Each point is reached from the start by the listed moves, each made once or not at all, plus a little noise. Is the number of moves made odd or even? Then give how often each move was made.
In the rows, 128 means zero.

Moves:
(1): [156  69  93 142 126 122]
(2): [170 152 123 109 151 103]
(3): [136 139 164  85  77  54]
Start: [111 124 127 129 134 140]
Points:
[113 123 131 128 133 139] => even (0, 0, 0)
[138  60  92 143 130 133] => odd (1, 0, 0)
[188 100 121  83 105  33] => odd (1, 1, 1)

Moves:
(1): [131 140 148 116 101 125 120 127 146]
(2): [116 167 122 171 130 134 118 147 133]
(3): [ 99 103 158 122 124 119 121 137 117]
(4): [137 140 114 121 146 115 103 107 129]
(5): [133 117 117 148 110 126 128 111 132]
(6): [ 97 113  91 129 112 148  86 128 156]
(7): [114 136 120 113  89 122 108 122  82]
(8): [128 133  88 149 122  90 133 139 156]
(9): [116 154 115 112 138 130 177 130 129]
Start: [119 137 105 151  97 127 135 120 121]
Points:
[ 63 114  86 135   8 111  34  88 117] => even (1, 0, 1, 1, 1, 1, 1, 0, 0)
[ 82 134 105 140  19  75 106 131 108] => even (1, 0, 1, 0, 0, 0, 1, 1, 0)
[ 49 140  52 214  69 107  83 158 173] => even (0, 1, 1, 0, 0, 1, 0, 1, 0)
[ 70 167  32 114  68 129  93  90 111] => even (0, 0, 0, 1, 0, 1, 1, 0, 1)
[ 98 121 121 136 109 102 101 108 111] => even (0, 0, 1, 1, 0, 0, 0, 0, 0)
[ 77 157  86 209  87  87 121 157 142] => odd (0, 1, 1, 0, 0, 0, 0, 1, 0)

Moves:
(1): [121 127 122 124 133 144 117  73 137 105 116 138 146 126 149 139 138 146
 111 128]
(2): [135 149 117 116 119 135 119 134 148 133 121 134 122 139 122 137 118 115
 119 112]
(3): [134 132 157 127 126 129 124 121 125 110 149 168 111 113 102 146 118 142
 132  92]
(4): [134  99 103 125 120 102 137 127 112 124 110 111 137 114 122 128 123 132
 110 127]
(5): [116 130 138 103 137 139 124 127 139 117 120 122 121 114 112 135 140 117
 111 147]
(6): [146  96 117 116 139 130 133 128 127 135 122 132 146 129 127 114 133 132
 143 116]
(7): [157 156 137 135 130 129 130 110 130 135 126 134 131 128 118 121 156 132
 137 135]
(8): [127 124 122 149 140 154 156  72 114 146 135 149 131 138 114 138 109 110
  96 114]
(9): [115 111 131 136 125 121 123 146 109 137 113 142 112 135 132 116 147 124
 120 119]
(10): [144 128 151 139 109 116 119 123 108 134 117 116 106 129 121 115 123 109
 113 134]
(11): [141 118 137 130 117 134 127 145 138 158 152 136 124 115 110 138 139 129
 125 134]
(12): [118 128 118 134 125 124 119 117 134 136 148 119 103 121 129 125 131 140
 126 120]
(13): [126 151 141 102 135 133 132 110 121 133 115 146 149 133 153 104 105 118
 146 134]
(14): [114 133 152 128 120 122 125 129 139 108 141 146 136 119 100 124 124 123
 133 119]
(15): [100 135 122 114  88 113 108 111 124 121 109 124  94 131 107 149 119 102
 165 110]
(16): [100 143 131 152 126 114 145 117 149 133 113 150 107 137 131 121 115 150
 139 126]
(17): [118 143 132 155 134 128  94 120 119 123 121 123 117 118 126 121 118 152
 125 135]
(18): [131 120 134 123 113 130 125 134 104 125 134 117 122 129 112 115 117 144
 116 129]
Start: [120 154 123 129 146 116 130 130 107 129  99 112 153 130 132 127 114 145
 110 104]
Points:
[ 94 224 175 129 164 138 174  28 130 133  81 191 160 131  93 105  95 125
 103 111] => even (0, 0, 0, 0, 1, 0, 1, 1, 0, 0, 0, 0, 1, 1, 0, 1, 0, 0)
[ 87 212 118 136 143  87 101  85 114 149  37 140  98 116 127  88 115 172
  92 106] => odd (0, 1, 0, 1, 1, 0, 1, 0, 1, 0, 0, 1, 1, 0, 0, 1, 1, 0)
[172 137 178 188 147 147 100  16  62 157  97 200 125 110  78 126 145 169
  59  61] => odd (1, 0, 1, 0, 0, 1, 1, 1, 1, 1, 1, 0, 0, 0, 0, 0, 1, 0)
[141 129 108 109  98 104 126  56  67 159  23 124 102 135  57 130 132  66
  71  66] => odd (0, 1, 0, 1, 1, 1, 1, 1, 1, 1, 0, 0, 0, 0, 1, 0, 0, 0)
[149 179 182 130  79 114  87  45 102 123 100 158  96 102  72 169 139 138
 124  69] => even (1, 0, 1, 0, 0, 0, 1, 0, 0, 1, 1, 0, 0, 0, 1, 0, 0, 0)
[ 68 144 143 128  72 104 116   7  66 107  33 175  52 125  51 159  71 129
  32  33] => odd (1, 1, 1, 1, 1, 0, 0, 1, 1, 1, 0, 0, 0, 0, 1, 1, 0, 1)
